Rows are points. The ring and each string are closed loops that go straight from each point to the next, and from the last back to the first. Before rounding, they use only three directions, however many columns there are. How many times does the string pass through the ring? Passing back the other way cancels.

Ring:
[[ 4.5 -3.9 -0.8]
 [ 8.2 -2.7 -0.1]
 [ 6.9 -0.4  1.8]
 [-1.4  2.0  2.2]
 [-6.5  1.1  0.6]
 [-3.2 -2.3 -0.3]]
String (17 x 3):
[[ -1.8  -2.9  -2.0]
 [  0.3  -4.6  -1.1]
 [  2.1  -5.7   1.2]
 [  1.7  -3.2   1.6]
 [ -1.1  -0.5  -0.6]
 [ -9.2   0.7  -2.1]
 [-10.0   0.9   0.3]
 [ -3.8  -0.8   3.0]
 [ -2.2  -0.5   3.0]
 [ -2.7   0.3   3.4]
 [ -1.2   0.5   0.8]
 [ -5.6   3.5  -0.9]
 [-10.2   4.1   0.0]
 [ -7.4   0.3   1.8]
 [ -6.0  -2.0   1.9]
 [  0.5  -2.3   1.5]
 [ -1.9  -1.1  -1.1]]
Times through: 3

Ring, 6 rows:
[[ 0.1  6.6 -0.3 -1.2  2.8 -0.2]
 [-0.6  6.9  3.2  1.2  0.5 -2.3]
 [-1.4  2.0  3.5  6.6 -1.3 -5.0]
 [-1.3 -1.9 -0.3  7.3  0.2 -4.6]
 [-0.7 -3.5 -2.5  0.3  3.1 -3.6]
 [-0.2 -0.5 -2.7 -3.0  4.1 -2.0]]
String:
[[-1.8 -0.1  5.7  3.9 -1.7 -7.1]
 [-1.7 -0.5  1.7 11.0 -1.7 -5.3]
 [-1.5 -2.2 -1.4 12.1 -0.5 -4.3]
 [-1.2 -3.5 -3.6 10.4  0.9 -3.5]
 [-0.8 -1.3 -3.0  5.5  2.0 -2.7]
 [-0.9 -0.8  0.6  0.1  1.7 -4.2]
 [-0.9 -3.3  0.4 -3.5  2.6 -5.1]
 [-0.7 -0.5  0.6 -2.0  2.3 -4.0]
 [ 0.0 -0.5 -2.1 -6.7  4.8 -2.2]
 [ 0.7  4.5 -4.8 -4.0  5.6  1.5]
 [ 0.3  6.1 -3.3  0.7  3.7  1.2]
 [ 0.5  9.6 -2.0 -0.5  3.6  2.1]
 [ 0.0  9.8  2.6 -2.2  1.8 -0.4]
 [-0.8  2.9  3.2 -0.9  0.9 -4.0]
 [-0.6  4.9  0.4  4.4  0.9 -1.7]
 [-0.8  5.1  2.0  5.5 -0.1 -2.6]
 [-1.1  1.9  3.3  2.5 -0.1 -4.7]]
Times through: 1
String (22 x 6):
[[-0.7  6.5  2.3  4.7  0.0 -2.1]
 [-0.5 10.0  3.4  5.0 -0.4 -1.1]
 [-0.5  9.4  4.9  0.2  0.1 -2.0]
 [-0.5  6.8  4.5 -3.4  1.1 -2.9]
 [-0.5  3.8  2.0 -2.0  1.8 -2.9]
 [-0.4  3.1  0.3 -0.2  2.1 -2.2]
 [ 0.3  5.6 -3.9  2.1  3.6  1.2]
 [ 0.8  5.3 -5.6 -2.4  5.7  2.4]
 [ 0.7  3.0 -5.5 -5.6  6.3  1.3]
 [-0.2  0.3 -0.9 -5.8  4.0 -2.6]
 [-0.6  0.3  0.8 -3.4  2.6 -3.7]
 [-0.4  1.9 -0.7  0.3  2.4 -2.2]
 [ 0.2  4.0 -3.5 -0.1  4.0  0.4]
 [ 0.5  6.6 -4.8  1.5  4.3  2.3]
 [-0.1  4.6 -1.2  1.2  2.6 -0.7]
 [-0.5  3.2  0.2  1.4  1.8 -2.2]
 [-0.1  7.2 -0.9  3.7  1.8  0.1]
 [-0.2 10.0  1.8  3.7  0.6 -0.2]
 [-0.8  9.8  6.3  2.2 -1.1 -2.8]
 [-1.3  3.9  7.3 -1.4 -0.9 -5.9]
 [-1.1  2.6  4.7 -0.2  0.0 -5.1]
 [-0.8  3.7  1.7  3.0  0.6 -2.9]]
Times through: 3

Ring:
[[ 0.7  2.3 -1.5  0.0  2.5  0.4 -2.2 -1.4  1.0]
 [-0.2  3.2 -3.7  3.9  4.2  2.3 -0.7  1.6  0.0]
 [-1.7  1.6 -5.9  6.9  5.1  2.9  1.2  4.3  0.3]
 [-2.3 -1.7 -6.0  5.1  3.3  1.1  1.3  4.0  1.5]
 [-1.2 -5.1 -2.9 -1.8 -0.6 -2.9 -1.1 -0.4  3.4]
 [-0.4 -6.4 -0.4 -6.2 -2.4 -5.1 -2.5 -3.8  4.8]
 [ 0.1 -6.1  1.6 -8.7 -2.6 -5.8 -3.2 -6.5  5.7]
 [ 0.8 -1.7  1.1 -5.7 -0.2 -3.1 -3.2 -5.3  3.7]]
String (33 x 9):
[[-0.8  5.1 -6.0  8.4  6.3  4.7  0.7  4.8 -1.4]
 [ 1.3  6.7 -5.4  6.4  4.0  4.2 -2.3  4.3 -3.7]
 [ 0.9  2.2 -3.3  1.5  1.6  0.8 -2.6  1.1 -0.7]
 [-1.5 -0.9 -4.3  3.0  3.0  0.6  0.3  1.8  1.9]
 [-4.1 -4.5 -5.3  4.6  4.5  0.2  3.5  2.7  4.7]
 [-0.8 -1.2 -3.6  1.3  1.8 -0.3 -0.8  1.0  1.7]
 [ 1.5  2.7 -4.6  2.5  0.7  1.2 -3.4  2.9 -2.5]
 [-1.4 -2.3 -5.8  3.3  1.3  0.0 -0.2  3.7  0.9]
 [-2.7 -5.9 -5.4  1.9  0.8 -1.7  1.0  2.7  3.3]
 [-4.8 -9.9 -4.0  0.1  1.5 -3.4  3.3  0.4  7.5]
 [-1.8 -4.5 -2.6 -0.9  1.1 -2.2  0.0 -0.8  4.2]
 [ 0.1 -2.0 -2.3 -1.6  0.0 -1.8 -2.2 -0.8  1.9]
 [ 1.0 -1.1 -2.2 -2.2 -1.0 -1.8 -3.5 -0.8  0.7]
 [-0.6 -3.2 -2.4 -1.7  0.1 -2.2 -1.5 -0.9  2.8]
 [-3.6 -8.9 -3.1 -1.4  0.6 -3.8  1.8 -0.7  6.8]
 [-3.1 -8.5 -4.0 -0.9 -0.2 -3.6  1.1  0.6  5.4]
 [-1.2 -4.4 -4.8  0.6 -0.4 -1.8 -0.9  2.1  1.9]
 [ 0.8  0.3 -4.5  1.3 -0.1 -0.1 -3.0  2.4 -1.2]
 [-0.1 -0.7 -3.4  0.7  1.0 -0.5 -1.7  0.8  1.0]
 [-3.2 -4.7 -4.4  2.5  3.0 -0.8  2.2  1.5  4.5]
 [-5.6 -5.4 -7.1  7.4  5.8  1.0  5.5  4.9  5.1]
 [-4.6 -4.9 -5.4  5.1  5.0  0.3  4.2  2.8  5.2]
 [-1.5 -0.8 -4.1  2.9  3.1  0.5  0.3  1.7  1.9]
 [ 2.4  5.1 -3.5  2.0  1.3  1.8 -4.2  1.7 -3.1]
 [ 1.6  6.8 -4.9  5.6  3.7  3.9 -2.7  3.7 -3.7]
 [-0.2  6.2 -5.7  8.1  6.2  4.9 -0.1  4.6 -2.1]
 [-2.2  2.1 -4.9  6.8  6.6  3.3  2.1  3.0  1.5]
 [-3.7 -3.4 -3.6  3.3  5.1  0.2  3.2  0.6  5.3]
 [-1.0 -1.6 -2.5  0.1  2.0 -0.8 -0.6 -0.5  2.8]
 [ 3.2  6.5 -2.6  1.1  1.2  1.9 -5.2  0.6 -3.6]
 [ 2.2  8.5 -3.8  5.1  4.3  4.4 -3.2  2.5 -3.8]
 [-0.4  5.7 -4.9  7.3  6.4  4.5  0.2  3.4 -1.1]
 [-3.1  0.6 -5.2  7.1  6.9  2.9  3.2  3.2  2.7]]
Times through: 1

Ring (6 x 12):
[[ 3.1  1.7  1.8 -1.7  2.1  3.9 -1.7  1.0 -0.6  0.1 -3.1  2.0]
 [ 2.9  5.3  2.2 -0.3  5.4 -0.7 -5.3 -0.9  0.4  0.9  2.1 -0.1]
 [ 1.2  5.5  3.1  0.8  4.4 -5.1 -4.8 -2.7  2.8 -0.1  6.6 -2.0]
 [ 0.5  1.1  3.7 -0.3 -1.4 -2.0  0.3 -1.5  3.0 -1.4  2.4 -0.3]
 [ 0.3 -2.7  2.0 -1.3 -2.6  2.0  3.6  0.2  2.1 -3.0 -1.7  1.1]
 [ 1.2 -3.0  0.1 -1.7  0.5  4.7  2.6  1.5  0.4 -3.1 -3.9  1.8]]
String, 23 rows:
[[  2.9   0.7   3.7  -2.2  -2.6   4.4   0.6   1.0  -0.1   0.5  -4.5   3.0]
 [  4.0   3.9   4.0  -1.9   0.1   3.6  -2.9   0.7  -0.8   2.3  -3.3   2.7]
 [  3.4   9.7   1.2   1.0  12.3  -4.2 -10.9  -2.2   0.3   1.8   6.9  -2.2]
 [  2.0   8.0   0.3   1.6  12.3  -5.6  -9.3  -2.6   1.5  -0.1   8.5  -3.2]
 [  1.7   3.8   1.6   0.1   5.3  -1.9  -3.9  -1.3   1.5  -0.7   3.5  -0.9]
 [  2.0   3.2   3.8  -0.7   0.2  -0.5  -2.0  -0.9   1.5   0.4   1.1   0.6]
 [  1.9   4.4   4.9  -0.4  -0.4  -2.3  -2.6  -1.8   2.1   1.0   2.7   0.1]
 [  1.2   6.0   4.7   0.8   2.0  -5.9  -4.4  -3.2   3.3   0.6   6.8  -1.8]
 [  0.4   5.7   3.5   1.5   4.2  -7.4  -4.8  -3.7   4.0  -0.7   9.0  -3.1]
 [  0.0   4.4   1.7   1.5   6.2  -6.7  -4.4  -3.2   3.7  -1.9   8.6  -3.3]
 [  0.7   1.9   1.9   0.1   2.9  -2.2  -1.6  -1.4   2.4  -1.8   3.4  -1.0]
 [  0.9   1.2   1.8  -0.3   2.1  -0.9  -0.8  -0.9   2.0  -1.9   2.0  -0.4]
 [  1.4  -3.7   5.6  -2.9 -10.8   5.3   6.7   1.2   1.5  -1.0  -6.8   4.1]
 [  0.1  -5.9   3.8  -2.5  -9.4   4.8   8.1   1.2   2.2  -3.2  -5.8   3.2]
 [ -0.2  -4.3   0.4  -1.2  -1.3   2.6   4.5   0.6   2.1  -4.5  -1.9   0.9]
 [ -0.1  -1.3  -2.1   0.1   6.8  -0.2  -0.3  -0.2   1.8  -4.7   2.4  -1.4]
 [  1.0   0.8   0.0  -0.2   4.9   0.0  -1.5  -0.3   1.3  -2.5   1.6  -0.5]
 [  1.6  -0.1   2.0  -1.3   0.0   2.3   0.6   0.4   0.9  -1.4  -1.7   1.3]
 [  2.2  -3.9   2.9  -3.2  -6.2   7.9   5.2   2.5  -0.3  -1.3  -8.5   4.4]
 [  2.8  -5.0   1.0  -3.8  -4.1  10.9   5.3   3.9  -1.8  -1.8 -11.2   5.3]
 [  2.8  -0.8  -1.3  -1.9   5.0   6.3  -0.6   2.3  -1.5  -1.9  -4.8   2.2]
 [  1.9   3.2  -1.5   0.2  10.2  -0.4  -5.1  -0.4   0.3  -1.9   2.9  -1.2]
 [  2.1   1.8   1.4  -0.9   3.1   1.4  -1.9   0.1   0.5  -0.8  -0.3   0.7]]
Times through: 4

Ring:
[[ 3.1 -3.2 -2.2 -0.1  3.8 -1.7  1.5  2.5  1.1  2.1  0.7  1.5 -6.7  2.4]
 [ 3.0 -3.8 -3.7 -1.4  3.7  0.9  1.0  3.5  0.8 -0.3  0.2  0.1 -7.0  2.8]
 [ 2.4 -3.0 -4.1 -3.0  2.6  3.8 -0.1  4.0  0.3 -3.1 -0.7 -1.8 -5.7  2.5]
 [ 1.4 -0.2 -2.5 -4.0  0.8  5.8 -1.2  3.6 -0.2 -4.8 -1.7 -3.0 -2.9  1.7]
 [ 0.4  5.1  1.7 -3.3 -1.0  6.1 -2.1  2.0 -0.3 -4.4 -2.8 -2.6  0.3  0.6]
 [ 0.1  8.7  5.3 -1.6 -1.7  4.3 -2.1  0.4  0.0 -2.0 -3.0 -0.8  1.8  0.0]
 [ 0.3  9.5  7.5  0.4 -1.4  0.5 -1.2 -1.1  0.5  1.6 -2.2  1.5  2.0 -0.4]
 [ 0.7  7.5  7.2  1.5 -0.5 -2.9 -0.1 -1.7  0.9  4.1 -1.0  2.8  1.2 -0.5]
 [ 1.3  4.3  5.4  1.9  0.8 -5.0  0.9 -1.4  1.2  5.5  0.0  3.5 -0.4 -0.1]
 [ 2.2  0.2  2.1  1.6  2.5 -5.1  1.7 -0.1  1.3  5.2  0.8  3.3 -3.4  0.9]]
String, 31 rows:
[[  1.8   2.5   5.1   3.0   1.8  -7.7   1.9  -1.8   1.6   7.7   1.0   4.8
   -1.5   0.0]
 [  2.7   9.5   8.8   5.0   2.0  -4.5   1.3  -1.4   2.0   7.8  -0.8   6.8
   -3.7   1.7]
 [  2.0   6.7   4.9   1.4   1.2   0.3   0.0   0.5   1.0   2.4  -1.5   2.7
   -2.9   1.6]
 [  1.1   3.8   3.3  -0.3   0.3  -0.5  -0.2   0.2   0.6   1.4  -0.9   0.9
   -0.5   0.3]
 [ -0.8   3.9   5.1  -1.1  -2.0  -3.5  -0.6  -2.1   0.2   2.3  -0.4   0.1
    5.0  -2.4]
 [ -0.8   9.2   7.9  -0.5  -2.7  -0.4  -1.6  -2.0   0.2   1.3  -2.0   0.5
    5.1  -1.9]
 [  0.6  18.5  11.4   1.1  -2.3   7.3  -3.0  -0.2   0.4  -1.1  -5.2   1.8
    1.1   1.2]
 [ -0.3  13.9   8.6  -1.2  -3.0   6.3  -3.1  -0.2  -0.1  -2.5  -4.3  -0.5
    3.3  -0.2]
 [  1.0  14.0   7.3  -0.7  -1.4   8.6  -2.9   1.4   0.1  -3.3  -4.7   0.0
   -0.6   1.8]
 [  1.0   7.3   3.9  -1.2  -0.4   4.5  -1.5   1.3   0.2  -1.8  -2.7  -0.2
   -0.9   1.1]
 [  0.7   2.3   1.8  -1.7   0.0   0.6  -0.6   0.7   0.2  -0.3  -1.0  -0.5
    0.0   0.1]
 [ -0.5   2.5   2.3  -3.0  -1.7   0.7  -1.3  -0.1  -0.2  -1.4  -1.1  -2.0
    3.4  -1.4]
 [ -0.7   8.4   5.2  -2.8  -2.8   4.6  -2.6   0.0  -0.4  -3.1  -3.0  -2.1
    4.1  -1.0]
 [  0.9  17.3   9.2  -0.2  -2.0  10.1  -3.4   1.2   0.1  -3.6  -5.6   0.4
   -0.3   2.0]
 [  1.6  15.8   8.8   0.9  -0.8   7.9  -2.5   1.1   0.6  -1.6  -4.8   1.8
   -1.9   2.4]
 [  0.8   7.0   4.8  -0.4  -0.5   1.7  -1.0   0.2   0.4   0.3  -2.0   0.7
    0.1   0.4]
 [  0.3   1.4   2.1  -1.6  -0.4  -1.5  -0.3  -0.1   0.2   0.8  -0.4  -0.4
    1.5  -0.8]
 [ -1.1   2.8   5.1  -1.1  -2.2  -5.1  -0.3  -2.7   0.2   3.1   0.1   0.0
    6.0  -3.1]
 [ -0.7   0.2   3.2  -1.4  -1.4  -5.6   0.1  -2.1   0.2   3.0   0.7  -0.2
    4.8  -2.7]
 [  1.0   6.4   7.8   2.9   0.2  -6.5   0.9  -2.6   1.3   7.1   0.0   4.5
    1.0  -0.8]
 [  2.7   7.1   7.4   4.6   2.3  -5.4   1.6  -1.3   2.0   7.9  -0.2   6.4
   -3.8   1.5]
 [  3.4   5.8   4.6   3.3   3.1  -1.6   1.2   0.8   1.7   4.9  -0.8   4.9
   -6.3   2.9]
 [  1.9   2.4   2.0   0.1   1.6  -0.6   0.3   1.0   0.9   1.8  -0.6   1.5
   -3.0   1.3]
 [  0.7  -2.3   0.4  -1.2   0.8  -4.5   0.8  -0.2   0.5   2.6   1.0   0.2
    0.3  -0.8]
 [  1.6  -4.6  -0.6   0.0   2.3  -6.9   2.0  -0.1   1.0   4.7   2.0   1.7
   -2.0  -0.2]
 [  3.5  -4.0  -1.0   2.0   4.6  -6.4   2.8   1.1   1.7   6.1   1.9   3.9
   -7.0   2.1]
 [  4.9  -1.2  -0.3   3.5   6.1  -4.0   2.9   2.3   2.2   6.2   1.0   5.5
  -10.9   4.3]
 [  3.8   1.3   1.0   2.2   4.3  -1.6   1.7   2.0   1.7   4.0   0.0   4.0
   -8.2   3.4]
 [  2.0   1.6   1.4   0.1   1.8  -0.7   0.5   1.2   0.9   1.8  -0.4   1.5
   -3.4   1.4]
 [  0.6  -2.7   0.4  -1.2   0.6  -5.1   0.9  -0.5   0.5   2.9   1.2   0.2
    0.9  -1.2]
 [  1.0  -2.7   2.0   1.0   1.4  -9.1   2.0  -1.7   1.1   6.6   2.1   2.7
    0.3  -1.3]]
Times through: 5

Ring:
[[ 1.6  1.2 -4.9  6.7  0.9  2.6  0.4 -4.2 -0.3  0.5 -0.6  0.5 -4.6  1.1]
 [ 3.1  4.3 -1.2  1.4 -1.1  3.4 -3.9 -4.6  0.9  1.8  1.9 -1.1 -4.9 -2.0]
 [ 3.3  6.0  1.1 -2.0 -2.1  2.9 -5.6 -4.1  1.8  2.3  3.4 -2.4 -4.4 -3.7]
 [ 0.8  7.0  3.1 -5.7 -3.0  2.2 -4.0 -3.0  3.8  1.9  4.1 -3.6 -2.0 -4.3]
 [-3.3  6.2  2.9 -6.6 -3.0  1.5  0.7 -1.7  5.5  0.6  3.3 -3.7  0.9 -2.9]
 [-5.4  4.4  1.4 -4.8 -1.8  0.0  4.7 -0.4  5.5 -0.6  2.1 -3.5  2.4 -1.1]
 [-3.0  2.2 -0.7 -0.4  0.7 -2.7  4.9  0.7  3.0 -1.1  1.2 -3.4  0.7 -0.2]
 [ 0.3  0.8 -2.4  3.5  2.5 -4.1  3.2  0.8  0.4 -1.0  0.7 -3.0 -1.7  0.1]
 [ 2.5 -0.5 -4.8  7.8  3.4 -2.9  2.0 -0.6 -1.6 -0.7 -0.4 -1.4 -4.1  1.1]
 [ 1.7 -0.1 -5.8  8.4  2.2  0.7  1.8 -3.0 -1.1 -0.1 -1.1  0.3 -4.5  1.9]]
String, 23 rows:
[[  4.6   0.5  -1.9   4.6   4.0  -7.2  -0.2   2.1  -2.0  -0.6   1.7  -4.2
   -4.0  -1.3]
 [  0.8  -1.5  -5.0   7.8   4.2  -5.0   4.9   1.1  -1.3  -1.7  -0.8  -2.0
   -2.5   1.9]
 [ -1.9  -0.1  -4.7   5.8   1.9  -0.7   5.5  -1.2   0.9  -1.2  -1.1  -0.7
   -1.4   2.2]
 [  0.2   1.2  -3.3   4.3   1.3  -0.5   2.2  -1.7   0.6  -0.3   0.2  -1.3
   -2.6   0.6]
 [ -1.3  -1.2  -6.8   9.1   2.5   0.7   5.7  -2.4  -0.2  -1.1  -2.3   0.8
   -2.6   3.5]
 [  1.7  -2.2  -8.7  12.9   3.6   1.0   3.8  -3.5  -2.5  -0.7  -2.9   1.9
   -5.2   4.0]
 [  4.8   0.5  -5.2   8.5   2.4   0.4  -1.6  -3.3  -2.3   0.7  -0.3  -0.1
   -6.4   0.6]
 [  2.1   2.6  -2.2   3.1   0.5   0.5  -0.9  -2.6   0.4   0.7   1.1  -1.5
   -3.8  -0.8]
 [ -1.6   1.9  -4.3   4.4  -0.4   4.3   2.6  -4.6   1.8   0.3  -0.7   0.7
   -2.5   1.5]
 [  2.5   3.5  -3.6   4.5  -1.2   6.4  -3.1  -6.8   0.6   2.0   0.3   1.1
   -5.7  -0.3]
 [  6.8   5.6   0.1   0.7  -1.3   3.2  -8.6  -5.1  -0.2   3.0   3.3  -1.7
   -7.2  -3.9]
 [  3.4   4.1   0.0   0.2  -0.2  -0.1  -3.5  -2.3   0.8   1.3   2.7  -2.8
   -4.1  -2.7]
 [ -1.7   4.1  -0.7  -0.8  -1.6   2.9   0.9  -3.3   3.3   0.6   1.4  -1.5
   -1.4  -0.9]
 [ -1.6   7.2   2.4  -5.9  -4.0   4.9  -2.3  -4.3   5.1   1.8   3.4  -2.4
   -1.1  -3.3]
 [  3.4   9.7   6.5 -10.1  -4.3   1.9  -8.8  -3.0   4.2   3.1   6.6  -5.3
   -2.9  -7.4]
 [  3.2   6.1   2.9  -4.2  -1.4  -0.6  -5.0  -1.6   2.1   1.7   4.4  -4.4
   -3.2  -4.7]
 [ -2.9   3.7  -0.5  -1.3  -1.3   1.6   2.6  -2.2   3.7   0.0   1.3  -2.0
   -0.2  -0.6]
 [ -8.4   4.6   0.8  -5.3  -3.0   3.0   6.8  -1.8   7.2  -0.7   1.2  -2.3
    3.7   0.0]
 [-10.4   5.3   2.6  -8.5  -3.4   1.2   8.4  -0.1   8.7  -1.3   2.0  -3.8
    5.9  -0.7]
 [ -2.1   4.2   1.7  -3.8  -0.7  -2.2   2.0   0.4   3.8  -0.3   2.8  -4.4
    0.6  -2.2]
 [ -0.5   3.1  -0.5  -0.2   0.1  -1.0   1.3  -0.9   2.2   0.0   1.7  -2.9
   -1.3  -1.2]
 [ -1.2   2.7  -1.4   0.9   0.0   0.1   2.2  -1.6   2.3  -0.1   1.1  -2.1
   -1.3  -0.4]
 [  2.0   2.8  -0.7   1.2   1.0  -2.2  -0.6  -0.6   0.7   0.3   2.0  -3.1
   -2.9  -1.7]]
Times through: 3
String (27 x 14):
[[ -1.5   3.0  -3.1   2.6  -1.3   5.0   1.4  -4.9   2.4   0.7   0.0   0.4
   -2.5   0.6]
 [  3.2   5.4  -1.1   0.8  -2.4   6.2  -5.5  -6.5   1.4   2.6   2.0  -0.2
   -5.5  -2.3]
 [  7.8   7.4   2.2  -2.3  -2.4   3.4 -11.1  -5.3   0.4   3.7   4.7  -2.7
   -7.4  -5.7]
 [  4.7   5.4   1.2  -1.3  -0.9   0.4  -5.9  -2.7   0.8   2.0   3.7  -3.3
   -4.9  -4.0]
 [ -0.3   4.0  -0.5  -0.5  -1.0   1.5  -0.1  -2.6   2.5   0.7   1.8  -2.1
   -2.0  -1.4]
 [ -0.3   4.8   0.5  -2.1  -1.6   1.8  -0.8  -2.7   3.0   0.9   2.4  -2.5
   -1.8  -2.1]
 [ -2.8   7.1   3.0  -7.1  -3.9   3.6  -0.9  -3.2   5.7   1.3   3.5  -3.1
    0.2  -3.3]
 [ -3.7   8.0   4.6  -9.7  -4.6   3.1  -0.7  -2.5   6.8   1.3   4.3  -4.1
    1.4  -4.1]
 [  0.3   7.5   4.8  -8.2  -2.9  -0.2  -3.5  -1.1   4.5   1.4   5.1  -5.2
   -0.7  -5.2]
 [ -8.3   7.2   4.5 -10.9  -4.5   2.0   4.6  -0.9   8.7  -0.2   3.5  -4.4
    4.7  -2.7]
 [ -7.5   5.9   3.4  -8.6  -3.2   0.4   5.2  -0.1   7.5  -0.6   3.0  -4.4
    4.2  -2.0]
 [  0.7   4.4   1.5  -2.6  -0.3  -2.0  -0.8  -0.3   2.4   0.4   3.1  -4.2
   -1.5  -2.9]
 [ -0.8   3.3  -0.3  -0.6  -0.2  -0.8   1.4  -1.0   2.5   0.0   1.8  -2.9
   -1.1  -1.2]
 [ -6.5   2.2  -1.2  -1.1  -0.4  -0.5   7.8  -0.1   4.7  -1.6   0.3  -2.4
    2.6   1.1]
 [ -6.0   1.0  -1.5   0.0   1.1  -3.3   8.8   1.7   3.8  -2.2   0.2  -3.2
    2.7   1.3]
 [ -4.9   0.2  -2.9   2.5   1.8  -3.1   8.5   1.2   2.7  -2.2  -0.5  -2.4
    1.6   1.9]
 [ -2.8   0.0  -3.5   4.1   2.3  -3.0   6.7   0.6   1.4  -1.7  -0.5  -2.1
   -0.1   1.8]
 [  2.1  -1.2  -4.2   7.3   4.5  -6.3   3.6   1.8  -1.8  -1.5  -0.1  -2.8
   -3.0   1.0]
 [  7.4  -1.2  -4.2   9.3   5.8  -7.9  -1.1   1.8  -4.5  -0.6   0.7  -3.2
   -6.4  -0.4]
 [  5.7  -1.9  -5.8  10.9   5.4  -5.7   0.8   0.5  -4.1  -0.8  -0.5  -1.7
   -6.0   1.1]
 [  5.0   0.4  -3.9   7.2   3.3  -3.1  -1.0  -0.9  -2.4   0.1   0.5  -1.9
   -5.6  -0.2]
 [  1.3   1.6  -3.0   4.3   1.3  -0.4   1.0  -1.9   0.2   0.1   0.5  -1.4
   -3.3   0.1]
 [ -1.8   0.7  -4.8   5.6   0.9   1.7   4.4  -2.8   1.2  -0.5  -1.1   0.1
   -2.0   2.1]
 [ -1.3  -1.2  -8.0  10.5   1.9   3.5   5.3  -4.4  -0.3  -0.6  -3.0   2.3
   -3.5   4.2]
 [  1.3  -0.7  -8.0  11.2   1.8   4.3   2.1  -5.5  -1.4   0.2  -2.5   2.6
   -5.5   3.4]
 [  5.2   3.0  -1.7   3.5   0.9  -0.2  -4.1  -2.7  -0.9   1.3   1.9  -2.0
   -5.8  -2.0]
 [  0.5   2.9  -1.7   1.7  -0.1   1.0   0.2  -2.6   1.5   0.5   1.1  -1.6
   -2.7  -0.7]]
Times through: 4
